Every row gives one point. The last column is the point's height on a tilted bowl or saddle (a function of degree 2), plus a little noise. Along how many of its main directions does it bend up, bend down or stay straight?
In the rows, zero is written as 128.

Points (16 x 4)
[[114 175 133 165]
 [114 197 114 198]
 [ 89 147  95 149]
 [134 105 166 119]
 [ 95 112  57 172]
 [110 133 123 140]
 [132 128 119 139]
 [ 99  96 196  78]
 [ 84 117 155 118]
 [ 97 128 100 151]
 [128 147  59 129]
 [ 98 120 139 133]
 [177 120  47  93]
 [129 161 119 153]
 [204 109 126 123]
 [112  69 124 198]]
Directions: 1 up, 1 down, 1 straight

Points (23 x 5)
[[129 147 165 183 168]
 [ 99 135 142 105 121]
 [169 213 188 130 217]
 [127 173 133 107 136]
 [156 189 130 176 118]
 [134 134 153  74 107]
 [155 160 140 136 127]
 [148 112 154 138 121]
 [172 147 144 117 121]
 [131 123 143 173 142]
 [111 167  77 141  80]
 [150 116 104 144 118]
 [192 122 104 113 126]
 [164 121 165 113 103]
 [190 214 122 119 164]
 [117 120  57 169  89]
 [123  99 131 202 170]
 [168 106 140 204 153]
 [100 156 127 134 123]
 [103 150 137 161 135]
 [158 160 162 155 144]
 [ 85  80 136 189 201]
 [109 101 187  87  74]]
Directions: 2 up, 1 down, 1 straight

Points (43 x 7)
[[164 111 140 111 101 107 145]
 [109 139 153 179 153 152 139]
 [101 102 149 200 138 129 143]
 [130 115 124 139  80 163 149]
 [100 123  91  63 124 191 184]
 [ 90 108 137  96 139  31 199]
 [116 147 175  48 163 140 154]
 [ 81  73  55 170 117 171 175]
 [ 80  62  99 110  96 147 174]
 [ 57 168 107 131 201 123 178]
 [135 116 161 127  86 183 160]
 [ 80 126 172 144  84 161 158]
 [198 138 101  86 149 164 168]
 [113 195 154 122  69 159 175]
 [137  76 112 148 111  99 153]
 [128 124 147 158 105 138 137]
 [ 75  83 103 148 130 120 152]
 [149 126  95 101 110 129 142]
 [117 100 131 170  85  95 154]
 [128 158 113  78 167  78 156]
 [221  91 149 120 147 154 179]
 [111 133  64 140 109 166 156]
 [121 140 129 169 135 144 131]
 [166 176 114 148  81  87 168]
 [140 177 112 129 129 143 144]
 [111 100 139  93 108 190 163]
 [120 161 174 161 164 110 161]
 [106 125 139 151 172  99 150]
 [148 138  95 135 112 171 150]
 [ 47 117 157 166 105 166 159]
 [100 149  77 127 161 140 148]
 [111 101  97 147 217 106 172]
 [104 110 167 142 144 137 144]
 [116 141 138  93 153 176 151]
 [ 83 110 137 165 142 144 139]
 [129 112  67 156 157 114 146]
 [117 123 165  73 121 111 143]
 [176 152 143 135 112 103 152]
 [181 192 221 103 172 170 208]
 [140 114 173 113 160 150 146]
 [137 139  50 164 147  58 171]
 [130 165 119 107 124 156 145]
 [138  47 106 158 166 100 177]]
Directions: 5 up, 0 down, 1 straight

Points (60 x 9)
[[160 202 135 144 121 115 148 160  84]
 [207  71  95  96  89 132  75 127  56]
 [115 137 126 149 169 106  78 148 133]
 [117 134 173  90 170 133 123 110 116]
 [131 156 160 148 144 133  89 134 121]
 [173 113 141 144 185 104  86 113 154]
 [ 88 134 180  87 167  80 114 191 173]
 [103 127  75 103 107  94  95 172 150]
 [113 131  80 117 136 188 126 118 138]
 [ 90 106 165 159 118 100 147 149 128]
 [143 199 144 166 145 141 128 105  94]
 [132 153 189 124 183  81 112  94 143]
 [111 105  65 143 126 183 124 169 143]
 [130 132 162 119 167 133  92 157 132]
 [126 166 115  63 139  93 123 150 171]
 [ 79  86 149 127  69 159 141  52  97]
 [ 98 125  93 133  94  69  80  48  97]
 [124 175  76 115 141 116 140 160 110]
 [170 171  90 101 136 101 118  87 105]
 [173 170  95 147 127 115 121 123 118]
 [170 144  93 103  69 180 109 166 126]
 [109 154 148 146 162 137 120 122 110]
 [ 78 141 160 187 115  79 141 104 158]
 [100 134 126 164 109 134 148 132 140]
 [150 176 185 159  95 100 165 160 126]
 [ 77 141 150 102  27 153 114 176 187]
 [116 125 139 161 106  64 109  78 153]
 [156  93 178 118 128 119 116 152 121]
 [ 75 183 157 101 103 112 102 148 106]
 [ 95 118  90 182 125 101 121 200 105]
 [160  86 124  86 165 141 147 156 155]
 [113 137 159 110  91  89  94 155 146]
 [ 98 147 135 131 131 114 129 100 109]
 [130  86 124 144 142 119 161 114 117]
 [107  98 143 107 116 130  83 111 102]
 [163  38 113 156 102  74 146 130  60]
 [134 128 190 136 162  97 167  68 114]
 [188  73  83 114 183  70 163 121 157]
 [114 172 142 161 145 148 163 136 114]
 [122 155 177 102 169 111 149  49  61]
 [ 84 117 137  56 115 127 118 176 210]
 [184 180 116 163 118 137 115 221  62]
 [128 117  94 119 173 108 162 129 136]
 [196 137 116 158  80 134 117 104  97]
 [ 98 149  99 162 170 149 102 140 102]
 [128  64 115 143 135 151 126  78  74]
 [210  90 180 141  85 173 104 186  44]
 [122 122  96 142 180  86 161 130 141]
 [ 83 123 106 126 115  68 122 143 134]
 [ 74 130 190 179 128 174 111  79 138]
 [ 33  77  88 123 150  42  79 185  71]
 [140 107 130 109 169  88 159 202 168]
 [109 146 146 109 170 130 117  76  80]
 [158  63 155  93 100 132 139 149 107]
 [ 70 104  60 103 131 140 145 133 137]
 [ 65 139 130  90 121  37 135 174 170]
 [140  99 163 141 143 110 148 150 131]
 [130 210 133  52  94 128  78 133 102]
 [149 159 111  91 111 128 166 141 137]
 [109  63 120  87 116 139 197 138 165]]
Directions: 2 up, 3 down, 3 straight

Points (74 x 9)
[[153 101  75 114  68 137 219 104 105]
 [154  87 180 104 124 161 166 184 111]
 [ 89 124 135  87 108 130 109 102 107]
 [155 120  84 110 116 118 129 115 119]
 [177 136 159  84 141  85 164 132 118]
 [124  92 111 114 128 182 158 114 130]
 [112 121  22 148 182  98 137 120  88]
 [119 100 179 142 112 145 133 145 111]
 [126 189 119  98 106  61 123 103 108]
 [123 183  62 128 123  71 126 128 113]
 [ 72 121 140 144  81  76 126  81 113]
 [ 74 138  85  78  88  83 128  92  85]
 [120 119 188  97 124  85 130 158 105]
 [134 148 128 178 130  98  80  87 118]
 [114 162 175  93 190 121 179 143 114]
 [139  93 166 136 177 131 133 190 101]
 [103 141 109 112 109 106 119 169 122]
 [148 128  98 121 167 127 121  80 125]
 [118 116  79 167 106 121 133 150 120]
 [158  72 133 130 150 141 122 146 125]
 [158 151 186  87 148 161 199 113 110]
 [153 153 124 118 138 142 190 147 123]
 [143 134  71 162 171 171 109 114 127]
 [161 105  57 138 158 190 114 134 121]
 [169 182  95 134 132 159 176 120 122]
 [109 150 154 185  49 100 182 170 121]
 [161 126 149 109 145 116 116 164 117]
 [211  43 120 132 123 155 153 113 138]
 [168 152  91 133 101 137 100 177 126]
 [133 108 104  90 187 128 164 153 120]
 [ 69 152 102 140 117 138 162 120 115]
 [101 122 106 110 100 102 148 141 116]
 [151 169 101  60 191 163 105  93 113]
 [130 147 207 125 148 162 141 149  98]
 [159 111 122 103  81 127 165 144 124]
 [101  54 125 126  94 118 109 109 130]
 [112 144 119 160 141 155 112 151 123]
 [143 141 148 120 143  88 106 137 112]
 [114 148 123 134 112  71 176 160 122]
 [132 157 153 157 102 218  94 131 118]
 [181 122  78 101 124 100 132 123 112]
 [ 99 150 124  73 226 131 107 156 110]
 [123 101 112  98 135  77 159 148 119]
 [151 103 179 129 135 126 102 113 113]
 [138 180 122 102  63 138 185 118 108]
 [201  71 135 125 155 102 193 115 130]
 [200  83 108  91  89 153 137  95 126]
 [ 75 122 159 124 132 127 173  98 114]
 [135 100 110 112 109 100 176 129 123]
 [ 21 153  62  44  41 122 171  84   7]
 [176 149 133  72 162 191 111 147 122]
 [176  95  64 121 112 138 117 107 119]
 [162 130 129 144  53 138 101 140 118]
 [134 112 175  97 129 115 150 168 115]
 [215 111 138 115 131  96 117 156 105]
 [120 164 144 147 140 131  62 175 107]
 [151 179 150 101 157 140 118 154 121]
 [147 112 170  66 204 134 115 139 116]
 [119 187 106 138  54 161  55 156 126]
 [150  94 103 162 167 158 149 121 132]
 [108 163 171 116 144 116 133 157 112]
 [ 79 135  72 172 102 148 123 129 122]
 [152 117 136 156 159 108 106 175 104]
 [149 131  44 223 202 166 182  95 140]
 [137 117 118 155 159 116  91 152 110]
 [156 211  75 134 153 144 155 150 133]
 [ 93 124 164  70  76  89  54 185 109]
 [125 124 147  96 134 148 123 138 119]
 [142 130  98 137  31 154  88 130 123]
 [ 86 149 128  98 104 154 119  98 108]
 [ 79 169 136 145 169 138 127  69 134]
 [164 157 159 141 120 107 137 103 119]
 [ 91  94 139 137 191  59 122 143  93]
 [141 149 153 169 188 156  72 186  91]]
Directions: 2 up, 4 down, 2 straight

Points (77 x 9)
[[117 150  79 123 189 127 200  95 153]
 [173 146 195 166 126 139 120 121 131]
 [131  99 139  86  70 121 111  80 133]
 [ 71  89  48 103 175 121  90  88 215]
 [ 96 141 152 161 115 172 142 117 154]
 [146 148 148 133 178 159 126 124 148]
 [ 84 138 120 152 122 140 150 172 152]
 [148 162 133 124 127 160 123 175 148]
 [115 130 147 158 165 129 114 163 133]
 [151 102 143 111 152 134 148 134 148]
 [ 62 122 151  91 134  55 163 182 171]
 [ 78 199 162 167 106 115 195 184 166]
 [149 109  93 143  97 176 163  48 169]
 [ 93 145 172 126 143  89 145 132 115]
 [160  66 111 102 120 175  82 136 191]
 [136 127 186 130  97  56  84  95 106]
 [180 160 180  83 158  48 161 199 201]
 [113 125 164  91  79  99 125 134 131]
 [162 157 146 122 152 155 158 139 152]
 [ 90 121 170 155 144 193  94 113 165]
 [133 144  73 120 125 182  90  67 185]
 [104  91 175 234 147 127  87 125 157]
 [184 133 144 181 100 100 129  96 128]
 [138 132 104 115 120 136 138 157 138]
 [ 98 123  93 168 182  98 117 217 150]
 [126 129 145 108 161 115 168 101 127]
 [130  19 170 163 139  60  64 147 167]
 [162 150 159 115 125 115 169 170 144]
 [112  99 158 141 128 114 101 100 120]
 [ 75 103  72 105  97 105 130 109 171]
 [130 118 113 109 138 106 106  77 136]
 [141 150 137 184  87 145 208  98 143]
 [165 178 151 173 122 106 116 138 129]
 [112 161 116 135 101 217 159 150 179]
 [ 99 111 143 153 121 211 108 134 191]
 [ 77 129 162 204 146 131 128  49 150]
 [ 93 118 134 134  86 130  71 154 140]
 [169 114 135 167  81 122  51 117 128]
 [103  92 134 135 136 183 184 134 188]
 [111 137 107 157 162 169 154 145 163]
 [ 92 157 180  70 169 104 132 125 131]
 [145 125 123 123 120 111 130 138 127]
 [178 133 157 128 168 141 184 113 148]
 [116 101 131 153 207  83  74 116 114]
 [108  57 164 170 173  71  97 126 126]
 [161 102 111 127 228 131 137  66 161]
 [ 31 182 150 129 159 173 124 200 195]
 [117  92 115 102  74 207 129 126 184]
 [ 98 140 123 205 102 129 137 116 156]
 [ 84 126 111 144  84 148 149 107 152]
 [177  86  99 102 136 110 110 133 155]
 [163  86 127  90 158 149  98 215 211]
 [130  76 152 141 164 129 154 166 163]
 [123  84 175 173 137 144 149 203 181]
 [151 166 152  91 168 148 122 189 179]
 [187 146 103 154 184  78 120 147 134]
 [172 115  92 157 175 110  98 128 140]
 [ 82 156 127 126 127 140 118  85 142]
 [ 92 103 110 153  92 174 126 157 170]
 [133 139 163  90 148  95 108 187 155]
 [ 73 178 149 137 120  56 131 185 154]
 [135 126 110 108 111 152 144 127 142]
 [126 121 132  96 121  77 120 190 156]
 [136 117 174 129 155 153 134 127 141]
 [121 141 110 127  98 160 146  40 156]
 [ 92 112 111 126 200 128 164 105 151]
 [162 198 122 119 198 160 197 130 182]
 [138 127 186  93 110 150  71 117 129]
 [119  48 153  71 126 149 102 111 191]
 [155 140 195 148 117  69 144 188 147]
 [127 131 134 134 149  97 140 104 120]
 [143 102 160 128 141 148 147 149 152]
 [154  88  87 102  75 172 138 141 150]
 [102  77 101 106 103 142 109 128 172]
 [127 173 148  97 125 134 193 166 156]
 [137 105 115 166 171 149 124 118 154]
 [122 121 101 120  93 112  81  93 139]]
Directions: 5 up, 1 down, 2 straight
